Every row gives one point. Each copy is the shape, with its points in the same order, stretched, turned, moved and blurred by noise. Say if it was mirrored as well.

Shape:
[[-48  23]
 [ 20 -81]
 [-36  30]
 [-37 -24]
 [ 52 -21]
 [-41   9]]
Copy 1 (6 x 2):
[[-44  18]
 [ 58 -10]
 [-40  -3]
 [-10  21]
 [ 21 -50]
 [-33  15]]
Copy 1 is: mirrored
Copy 2 (6 x 2):
[[ 20  56]
 [  2 -64]
 [  2  57]
 [ 28   9]
 [-42 -17]
 [ 21  41]]
Copy 2 is: mirrored
Copy 3 (6 x 2):
[[-35  55]
 [-53 -86]
 [-10  55]
 [-65   8]
 [ 26 -76]
 [-45  36]]
Copy 3 is: only turned
Copy 4 (6 x 2):
[[-10  61]
 [-45 -83]
 [  7  55]
 [-30  16]
 [ 32 -51]
 [-16  41]]
Copy 4 is: only turned

Shape, 5 rows:
[[-35  40]
 [-61 -47]
 [ 25 -38]
 [ 26 -15]
 [ 24  41]]
Copy 1:
[[ -5  47]
 [-73   5]
 [ -4 -45]
 [  7 -39]
 [ 36  -2]]
Copy 1 is: only turned
Copy 2 (5 x 2):
[[ 32   0]
 [ 13 -68]
 [-38 -26]
 [-29 -11]
 [ -5  27]]
Copy 2 is: mirrored
Copy 3, 5 rows:
[[-21 -59]
 [-95  15]
 [  2  64]
 [ 15  40]
 [ 44 -20]]
Copy 3 is: mirrored
Copy 4:
[[-54  -9]
 [ 14 -42]
 [ 14  39]
 [ -7  42]
 [-51  48]]
Copy 4 is: only turned

Shape (6 x 3):
[[ 18 -22  34]
 [ 30  -9 -39]
 [-13 -25  40]
 [ -3  -4  21]
 [ 13  21 -66]
 [  8  45  29]]
Copy 1, 6 rows:
[[-24  32 -27]
 [  8 -44 -16]
 [-21  45  -2]
 [  4  28  -9]
 [ 47 -64  -1]
 [ 39  39 -37]]
Copy 1 is: mirrored
Copy 2:
[[ -4  73  -3]
 [ 45   0  -8]
 [-31  65  24]
 [-28  40   1]
 [ 31 -52 -14]
 [-50  23 -57]]
Copy 2 is: only turned
Copy 3 (6 x 3):
[[ 35  48 -11]
 [-65  31   0]
 [ 45  19  -4]
 [ 23  15 -16]
 [-95 -11 -11]
 [ 27   1 -58]]
Copy 3 is: mirrored
Copy 4, 6 rows:
[[ -2 -29  20]
 [ 59   2 -22]
 [-42 -21  18]
 [-13  -4  10]
 [ 62  37 -45]
 [  8  23  36]]
Copy 4 is: only turned

Shape, 8 rows:
[[ 12  71  20 -15]
 [-15 -70 -24 -19]
 [-26  67 -27 -33]
 [-40 -57  10 -43]
 [ 13 -23 -11  65]
 [ 13  14  58 -41]
 [  0  25 -14  27]
 [  7 -65 -20 -43]]
Copy 1, 8 rows:
[[-74 -50  37 -46]
 [ 15   6 -19  13]
 [-95 -71 -37 -24]
 [-10  -4  12  50]
 [ -9  68  10 -35]
 [-31 -31  79   3]
 [-51   9  -8 -41]
 [ 28 -23  -3   6]]
Copy 1 is: only turned
Copy 2 (8 x 4):
[[-13 -66 -30  31]
 [ 25  31  21 -33]
 [-24 -69 -65 -31]
 [-14  -7  62 -40]
 [ -1  53  -5  44]
 [ 16 -45  53  25]
 [-18 -17 -40  28]
 [ 50  19  23 -34]]
Copy 2 is: mirrored
Copy 3, 8 rows:
[[-20  29 -46 -38]
 [ 40 -52  12   2]
 [ -3  -2 -59 -63]
 [ 71 -26  13 -42]
 [-63 -18  20  39]
 [ 45  40 -14 -35]
 [-49  -8 -14   3]
 [ 74 -46  -5  12]]
Copy 3 is: only turned

Shape, 8 rows:
[[-15 -11   3 -10]
 [-10  86   8 -18]
 [-19 -36 -36  10]
 [-13 -30 -12 -52]
 [ -2 -43   5   5]
 [ 95 -40  -3  21]
 [  5   4 -31 -30]
 [ 18 -38   7  25]]
Copy 1 (8 x 4):
[[ -4 -26  -5   8]
 [-64  17  82  35]
 [-14  -8 -53  -3]
 [ -9 -73  -2  -5]
 [ 31 -17 -29   4]
 [ 73  31  24 -83]
 [-37 -21  11 -23]
 [ 38   8 -10  -8]]
Copy 1 is: only turned
Copy 2, 8 rows:
[[-16   2  10   6]
 [-46 -51 -23  39]
 [  3  31 -24 -14]
 [-13  -7   6 -39]
 [ -1  23  19  -3]
 [ 82   5  33  29]
 [  1 -23 -22  -3]
 [ 11  28  21  14]]
Copy 2 is: mirrored
Copy 3:
[[ -3 -14 -22  10]
 [-92  31 -20 -42]
 [ 25   7 -28  34]
 [ 33 -29 -48 -20]
 [ 29 -22  -6  37]
 [ 32   7  73  -2]
 [  6  10 -25 -29]
 [ 17  -5  18  37]]
Copy 3 is: only turned
Copy 4 (8 x 4):
[[  3 -18  -3   0]
 [-35  25  29  66]
 [  9   0 -40 -21]
 [ 41 -28 -23  26]
 [ 16 -25   0 -31]
 [ 65  54  36 -50]
 [ 31  18 -12  33]
 [ 11  -2  12 -46]]
Copy 4 is: mirrored

Shape:
[[-55 -37   6  17  11  -9]
 [ 30   8 -49 -14  16  13]
 [ 19 -28  23  -5 -38 -10]
 [-23  -4 -28 -14  49  45]
 [-12  13  31 -10   7   5]
 [-56 -30  -2 -11  50 -46]
 [-17  47 -36   5 -36  33]
 [ 40  26  -6  37 -30 -11]
 [ 30 -15  -6  21 -19  95]]
Copy 1, 9 rows:
[[-21 -69  33  44 -31 -31]
 [ 40  21 -25  16  -8  57]
 [  7  22  24  39  -7 -51]
 [ 40 -48  13  27   8  56]
 [ -6   1  45  12  21 -10]
 [-45 -71  -4  48  -6  -7]
 [ 35  -1  20 -54 -29  13]
 [ -8  70  19  -2 -44  13]
 [ 88  10  60  40 -13  27]]
Copy 1 is: only turned
Copy 2, 9 rows:
[[-76  -4  -4   1  42 -25]
 [ 25  17  16 -39   8  45]
 [ -3  -6 -14 -16 -51 -21]
 [-53  49  38 -20  42  43]
 [-24  27  40 -24 -10 -16]
 [-89 -29  26 -53  60 -41]
 [ 46  65 -13  14  41   4]
 [ 67  -1  17   5 -17  18]
 [ -1  75   3  40 -42  77]]
Copy 2 is: only turned
Copy 3 (9 x 6):
[[ 19 -23   6   4  20 -59]
 [ -4  13 -18 -46 -39  54]
 [ 12 -28 -65  45  -6  -9]
 [ 26 -25  57 -51 -24  15]
 [ 22  -2  24  33 -11  -4]
 [ 43  27  13 -11 -15 -67]
 [-81  -7  19  -8 -19  27]
 [-35  20 -53  33  16  64]
 [  4 -94   0 -14  12  70]]
Copy 3 is: only turned
Copy 4 (9 x 6):
[[-19 -11  33  41 -22 -23]
 [-10 -15 -67 -10  -5 -11]
 [-19   0  30 -30 -24  29]
 [-32  -6 -67  49 -23 -38]
 [-18  34   0  16  -4  -8]
 [-35  -8  18  55  30 -43]
 [ 10  10 -22 -17 -50 -47]
 [ 33   9  -7 -42 -14  20]
 [ -6  -9 -61  10 -84  35]]
Copy 4 is: only turned

Shape (11 x 6):
[[  2  23  11  16  27 -19]
 [-46  45   7 -31 -17  12]
 [  7   2 -11 -16  28 -10]
 [-31  13  21 -37  40 -15]
 [ 24   9 -21  -7 -42   8]
 [ 69  -6  19  36   0   9]
 [-37  39   2 -23   7  51]
 [  0  27  27 -24  -3  23]
 [-20  16  55 -19  25  19]
 [ 36  70  -7 -14   6  42]
 [ 18   2  31 -15  27   8]]
Copy 1 (11 x 6):
[[  9 -15  -3 -28   7 -35]
 [-33  20  32 -40 -23  -9]
 [-14 -28  -1   0   8 -20]
 [-30 -24  29 -42  22 -18]
 [ -3   5 -27  15 -26  12]
 [ 56 -33 -22  24 -26  15]
 [-25  13  79  -1 -51  -6]
 [ -9 -15  31 -18 -32  17]
 [  1 -19  57 -40 -15   6]
 [  8 -36  47   8 -95  -1]
 [  9 -38  27 -16  -8  11]]
Copy 1 is: mirrored
Copy 2, 11 rows:
[[-11  -3 -35  10  -3 -26]
 [ 13   3 -14 -13  39  13]
 [-17 -38 -29   2  -3  -5]
 [-20  -6 -40 -30  23   2]
 [ 20 -36  17  20 -13 -16]
 [ 16 -30  -8  17 -51 -53]
 [ 20  -1 -36 -28   6  38]
 [ 28 -25 -20 -31   4  -7]
 [  6   0 -33 -44   5 -13]
 [ 52 -48 -64  -4  -9   2]
 [  7 -29 -32 -30 -13 -21]]
Copy 2 is: mirrored

Shape, 11 rows:
[[-53 -11  13  28 -34  -7  25  -5]
 [ 21  26 -12 -28 -10 -28  12  32]
 [ -8  50  -7 -64  25   9   2  16]
 [-24   4  -6  30 -32  24  29  31]
 [ -4  22 -28  -3   7  -5 -61 -28]
 [ -2 -10   5   6  -8   9  44  -4]
 [ 24  16 -15 -22  28  18 -61 -33]
 [  9  54  22 -10  24 -15  13  12]
 [ 24  22  20 -32 -12  15 -81 -18]
 [-31   4  -3   8 -48  -5  62 -14]
 [-39 -35   8   8 -12 -11  24   9]]
Copy 1 (11 x 8):
[[-10 -23  -4 -49 -11  -2  14  36]
 [ -9 -20   9  16  31 -16 -31   1]
 [ 24 -22 -47  16  33 -44 -34 -10]
 [-38 -13 -30 -39 -23   1 -33  14]
 [ -5  14 -28  10  58 -23  30 -59]
 [ -5  -9 -28 -32   1  14 -15  49]
 [ 14  33 -44   3  63 -18  17 -54]
 [  6  13  -7  31  11 -19 -27  -7]
 [ 13  23   3 -19  76 -56  11 -41]
 [-32 -50 -15 -22   0   1   6  77]
 [ 14 -25   2 -59  -5   7  -1  27]]
Copy 1 is: mirrored
Copy 2, 11 rows:
[[ 19  23  65  57 -13 -37  14  39]
 [ -8 -32  13 -51 -31 -16   1 -11]
 [-16 -43  -5 -90 -16  26 -61 -10]
 [  4   1  30  17 -23 -47   0  48]
 [  0   6 -13 -50  32  28  34  -2]
 [ 16 -47  41  33 -13 -11   0  26]
 [ -8 -37 -33 -53  31  61  14  -6]
 [ 27 -19 -16 -44 -36 -21 -11 -28]
 [-15 -10 -34 -36  -9  70  22   5]
 [ 30 -18  88  35 -22 -23  13  58]
 [  1  -8  57  52  -1 -28  -2  17]]
Copy 2 is: only turned
Copy 3 (11 x 8):
[[ 43 -32   1  29   9  24  14  13]
 [-45  -8   7  24  13   6 -27  49]
 [-54  24   4  -5 -40 -36  50  50]
 [ 26 -44  32  11 -11  16  -4  16]
 [-50 -24 -59 -37 -37 -29   6 -37]
 [ 39 -12  26   7  19   4  -6  12]
 [-53  10 -49 -60 -36 -36  15 -61]
 [-59 -11  11  36  -1 -44   5  45]
 [-95  22 -50 -44  -8  25  21 -71]
 [ 54 -43  23  19  35  15  -5  40]
 [ 51   4   3  27   3  31   8  12]]
Copy 3 is: only turned
